Each row is a point. The window is the flat piece filled in between its corners: a triangle in 3 columns, a solid with four corners in 4, and so on. A path goes straight from each point to the next, and from the last back to the first. List the points from which the path goes on through the window.
In the rows, 128 means zero.

Window, 4 rows:
[[183 156 189  56]
 [120 161 150 137]
 [133 114  85 164]
 [ 70  97 108 164]]
Path:
(1): [ 80 136  48 145]
(2): [112 130  67 150]
(3): [163 103 168 159]
(4): [155 126 175 153]
(5): [109 125 112 113]
(6): [ 79 139  90 113]
(7): [ 95 105 125 169]
(8): [ 95  97 152 150]
Through the window after points: 2, 4, 6, 8

Window, 6 rows:
[[ 92  70 112 132  50  72]
 [142  90 159 109 179 167]
 [101 142  66 107 197 109]
 [116 130 117 132 130 140]
 [101 129 147 107 104  92]
 [158 130 183 144 129 101]]
Path:
(1): [157 123 112 132  94 154]
(2): [151 151 119 140 108 142]
(3): [ 80 103 119 119 157 126]
(4): [ 64  87 113 159  93  98]
(5): [146  75 122  90  42  65]
(6): [184  82 150  69 148 133]
(7): [ 77 116 140 160 185 166]
(8): [ 65 134 124 125 183 108]
Through the window after points: 2, 4, 6, 8

Window (8 x 8):
[[ 76  96 195 165 120  62  62  70]
 [125 165 103 118  65  98 101 143]
 [125 128 114 162  86 114 149 127]
 [129  98  74 119 117 139 116 177]
 [205 104 180 109 102  86  84  92]
 [126 145 125 126  95 145  59  70]
 [134 154 136 116 149 135  94  97]
 [194 157 133 225 111 131 137 179]]
Path:
(1): [157 130 115 133 121 116  77 106]
(2): [131 110 175 113  67 130 137 128]
(3): [129 127 160 100  73 139  99 124]
(4): [141 154 106 141  91  75  94 125]
(5): [152 135  98 130 160  90 125  73]
(6): [129  97 186  92  51 112  48 136]
(7): [125 129 165 162  88 140 138 153]
(8): [127 142  70 170 125  95  94 122]
(9): [153 137  65 173 119  77 140 121]
(10): [153 141 183 147  49 146  90 173]
(11): [119 115 150 121  74 118  97 102]
(12): [101 134  99 166 175  76  76  87]
Through the window after points: 1, 3

Window (9 x 9):
[[161 165 177 137 132 102 107  61 185]
 [135 141 183  99  90 140  24 122 125]
 [131 157 228 132 149 164  49 119 138]
 [132 162 160 123 149 101  69 137 173]
 [ 92  74 115 159 150 118 148 110  82]
 [111 113 113 132 117 203  80 149  87]
 [ 78 153 182  83 134 129 173 136 129]
 [144 158 176 180 142 158 147 180  55]
 [ 79 164 111 103 146 136 109 130  73]]
Path:
(1): [114 168 180 159 128 145 127  92 162]
(2): [ 85 172 144 167  65 155 110 135 113]
(3): [145 120 153 110 191 117 126 149  99]
(4): [150 126  98 104 143 195 110 129  93]
(5): [ 48 154 170 146 112 122  72 147  91]
(6): [ 66 129 156 166  98 186  66 126 115]
(7): [186 144 168  60 122 117  53 134 113]
(8): [153 158 172 109 143 138 101 133  92]
(9): [ 66 120 125 191 136 151  82 131 114]
(10): [ 84 127 172 200 103 124 144 165 123]
(11): [109 147 131 100 153 146  94 112  90]
(12): [134 136 132 101 173 145 106 137 114]
(13): [ 78  89 137 209  94 107 102  86  90]
(14): [101 174 155 135 107 151  70 122 116]
(15): [123 118 147  78 149 120  93 135  89]
(16): [183 144 163 121 141  98  93 119 110]
Through the window after points: 4, 6, 10, 14, 16

Window, 11 rows:
[[110 100 149 178 114 110  90 128 147 140 121]
 [131 109 144 171 176 153 146 128 110 142 133]
 [126  97 173 149 133  70 122  69 106  33 181]
 [156 208 163  80 171  90 113 154 133  55  59]
 [ 71 152 183 120 121 123  88  99 126  95 141]
 [204 106  76   8 196  82 134  45 151 222 128]
 [ 66  91 170 136 150 112  55 170 104 150 132]
 [130 143  89 178 162 138 110 145 118  81 157]
 [107  87 146 174 162 149  72  82 111  94 101]
 [178 106 110 133 135 176 114 148 102 127 128]
 [ 85  98  94 161 123 142 145 166  97 100 120]]
Path:
(1): [111  97 142  96 155 135 125 106 172  75 165]
(2): [125 146 130 164 144 109 104 122  75 132 111]
(3): [143 141 150 138 150  69 107  81 104 172 136]
(4): [146  83 106  83 165 126 121 100 144  90 143]
(5): [175  74 132  63 197 128 192  95 198 154 139]
(6): [170 129  86  58 164  75  85  59 103 185 127]
(7): [125 124  92 167 106  70 101 122  64 103 145]
(8): [124 124 157 125 179 153 121 143 160 112 143]
(9): [129  53 110 125 180 217 104 133 182 156 106]
(10): [121 155 143 115 141  72  97  99  91 136 129]
(11): [109 123 121 180 140 126 105 118  99 131 120]
(12): [128 117 145 130 158 135 102 133 149  80 150]
(13): [121  87 130 114 158 147 106 115 133 134 145]
(14): [139 138 107 196 135  81 120 106  68 152 127]
(15): [138 120 114 161 148  96 103 105 101 107 115]
(16): [112  82 165 132 173 182 164 153 136  85 192]
Through the window after points: 1, 3, 5, 11

Window, 12 rows:
[[151 155 152  46  96 133 116 128 145  65 170 144]
 [149 113 165 125 105 122 103  99 127  56 104 174]
 [ 70  88 107 146 195 139 148 191 153 157 127  61]
 [113 186 159 149 115 115  94 119 145 103 154 126]
 [132 112  94 180  60 174 151 246 155 160 147  37]
 [132 183 157 102 153 157 192 102 121 100 134 180]
 [122 115 143 128 155 212 117 187 152 185  95  28]
 [112 174 138  85 110  77 148 105  84 119 103 150]
 [145 133 106 129 161 141  84 141  97 138 144 152]
 [172 121 152 135 129  69 135  90 131 146 159 135]
 [ 71 126 116 105 122 160 150  99 148 173 132 145]
 [124 137  74 141 139 167 141 216 214 182  87  65]]
Path:
(1): [139  97  87 168 121 170 167 130 145 113 190  38]
(2): [135 156 194  81  98 101  71 154 140  93  40 231]
(3): [ 68 164 155  80 119 133 138 164 154 164 122 149]
(4): [118 117 108 133 136 159 145 110 144 145 130 116]
(5): [178 119  64 124  98 165 133 102 136 106 106 119]
(6): [ 94 139 194 129 170 104  87 163 115 126 150 159]
(7): [110 117 160 106 140 130 138 229 153 155  87 130]
(8): [105 113  96 158 151 169 134 140 144 144 152  42]
(9): [117 124  86 143 140 118 133 103 125 108 179  93]
(10): [122 151 166  91 115 156 153 151 155 136 109 143]
(11): [147 163 163  83 122 114 123 136 134 132 142 159]
(12): [132 124 117 123 120 136 128 118 136  95 149 101]
Through the window after points: 1, 3, 5, 7, 11
